Every row gives one point. The points of each table are mixes of a few directions, plus a little noise. Count the directions of each table, and those that both share. Where both have some left over, give the other angles between the two spaces (their principal angles), to ten degrees, smallest first.
In the rows, 128 means zero.

First (6 x 3)
[[169 154 157]
 [185 174  77]
 [130 128 129]
 [ 88 100 113]
 [ 97 105 127]
 [ 99 105 164]]
Second (6 x 3)
[[111 179 157]
 [120 151 142]
 [130 119 123]
 [158  34  75]
 [120 151 141]
 [126 133 130]]
Directions: first 2, second 1, shared 0; angles 60

First (8 x 6)
[[144 127 158 122 131 127]
 [135 104 152  83 143 137]
 [104  82 107  51 153 147]
 [135 143 133 154 120 122]
 [150 115 174 100 138 131]
 [ 95 188  42 242  88 108]
 [121 130 115 134 126 128]
 [140 135 146 137 126 125]]
Second (6 x 6)
[[171 200 107 136 152 142]
 [123 141 146 126 142 149]
 [ 95  21  85 168 123  96]
 [125 124 108  97 113 150]
 [103 103 165 130 124 121]
 [150 178 156 111 113 112]]
Directions: first 2, second 4, shared 0; angles 30, 50

First (9 x 9)
[[110 168 178 123 106 146  69 110 146]
 [135 104 146 113  92  91 160 173 186]
 [ 85 146 169  91  93  88 113 183 186]
 [101 158 113 138 144 174 126 132  60]
 [131 136  93 169 154 125 140  83  34]
 [ 99 152 137 112 136 140  99 136 129]
 [136 121 103 124 167 137 112 101 120]
 [163  89 115 130 126 106 158 127 158]
 [192  79  99 151 135 145 175 107 131]]
Second (7 x 9)
[[128 113 167 150  99  74 134 118 144]
 [132 160 127 107 135 191  87 119 139]
 [180 107 177 168  96 188 133  93 147]
 [106 129 102 143 132 160 179 170  61]
 [131 116 156 142  87  87 154 144 142]
 [106 131 114 123 158 101 112 118 113]
 [116 139  53  66 188  97  98 136 148]]
Directions: first 5, second 5, shared 4; angles 40

First (10 x 12)
[[169 116 160 139  91  81 146 119 124  92 126 149]
 [131 105 127  94 133 166 113 101 134 115 152 136]
 [198  75 157 113  76 102 123  92 121  61 146 159]
 [ 96  94  51 135 148 183 103 149 112 178 118  93]
 [176 159 158 140 177 148  74 132 143  57 138 121]
 [ 94 172 136 189 106  48 201 176 120 184  80 125]
 [137 115 133 130 160 183 127 124 143 109 144 131]
 [ 80 138  74 136 131 123 120 154 111 193 104  98]
 [101 132 144  98 131 148 150 107 141 143 145 142]
 [ 98 174 141 107 128  98 123 124 130 148 126 125]]
Second (10 x 12)
[[142 123 149 102 148 168 113 105 145  95 155 140]
 [168 145 130 167 158 128  91 152 127  87 116 111]
 [162 120 164 176 136 134 176 143 143  95 124 146]
 [155 148 154 202 125  81 176 169 130 113  96 133]
 [150 130 142 207 118  89 190 172 127 127  94 134]
 [137 118 102 100 152 167  63 116 124 110 144 110]
 [ 70 101  59  69 100 136  93 109 103 199 131 106]
 [139 105 127 110 144 177 111 111 136 106 149 132]
 [ 70 111  91  91  86 108 149 115 110 203 123 127]
 [ 86 179 161  55 115  95 117  87 136 145 150 142]]
Directions: first 5, second 4, shared 4

First (8 x 14)
[[ 97 187 104 141 116  68 108 119 118 148 159 160 150 109]
 [128 163 119 144 125  89 129  91 119 161  92  91 164 123]
 [122  89 139 136 129 118 148 113 134  85 106 142 129 100]
 [138  33 154  99 154 212 146 119 140  82 105 123  96 139]
 [117 113 122  90 165 200 104  80 119 174 118  95 131 168]
 [126 180 108 121 125 127 109 125 113 195 155 100 137 142]
 [170 157 152 162 104  89 125 218 156  71 106 166 121 175]
 [124 103 124 131 105 122 155 158 124 108 183 147  98  69]]
Second (10 x 14)
[[154 134 156 141  93 134  72  84 145 137 114 118 133 143]
 [ 95  83 123 100 204 162 164 147 133  68  75 165 134 174]
 [ 83  79 141 113 149 143  99  73 144  65 119 201 131 122]
 [157 109 133 124 127 156 159 189 130 119 140 112  98 137]
 [158 157 128 135 103 129 119 140 123 174 143  86 123 133]
 [102 148  99 149  94  57 165 145 106 137 197 143 122  29]
 [124 154 122 128 139 122 113 102 123 154 104 112 151 150]
 [ 94 135 111 153 115  48 161 120 119  99 140 162 145  52]
 [154 152 124 139 124 116 149 160 122 152 112  88 132 141]
 [158 128 143 100 134 211  79 121 135 174 135  94 109 197]]
Directions: first 5, second 5, shared 4; angles 90

First (10 x 20)
[[115 129 135  65 125  91 150 159 131 114 122 124 147 102 135 145 169 126
  101 127]
 [141  77  89 166 140 159 133 109 132  87  93 125  69 112 134 131 134  79
  204  91]
 [ 96 161 132 143 129 160 129 136 141 116 134 156 121 117 116 127  96 142
  141 114]
 [115 138 139  98 137  96 113 120 106 168 157 102 171 164 123 117 163 170
   77 177]
 [198 195 115 141 117 162 126  83 108  81 127 111  97 133 165 140  32 167
  119  86]
 [ 97 139 140 149 136 133 101 117 117 177 159 127 158 169 106 105 129 162
  109 171]
 [116 132 137  99 138 106 113 138 155 147 149 120 145 121 124 120 171 151
  107 147]
 [141  52  64 188 164 179 106  90 159  83  99 114  42 111 132 116 160  79
  242  90]
 [151 139 170 137 106  93 113 149 155 190 151 143 168 133 120 113 118 133
   81 157]
 [115 121 159  95  88  95 195 178  78 120  88 162 162 114 125 161 108  72
   97 120]]
Second (8 x 20)
[[ 95 161 155 176  96 126 152 135 124 111 162 152 163 148 124 123  91 116
  119 156]
 [102 118 117 111 152 128  98 127 125  94  61 120  54  87 136 149 137 144
  200  88]
 [174  56 133 177 111 139  97 126 157 211 116 108 177 171 140 135 139 139
  126 181]
 [146 182 116  74 130 121 140  85  87  93 152 112  98 136 143 101 116 126
   80  89]
 [239 128 142 105 111 115 152 110 119 142 136 115 181 135 120  94 124 100
   53 137]
 [139  95 115 120 169  95 111 134  93 142  93 114  92 109 106 142 152 122
  163 123]
 [ 48 121 150 189 110 148 128 173 174 110 113 166 137 110 124 158 114 135
  197 149]
 [ 81 164  98  72 147 151 146 133 144 121 190 137 122 128 131 123 152 141
   87 100]]
Directions: first 6, second 6, shared 1; angles 30, 40, 40, 50, 60
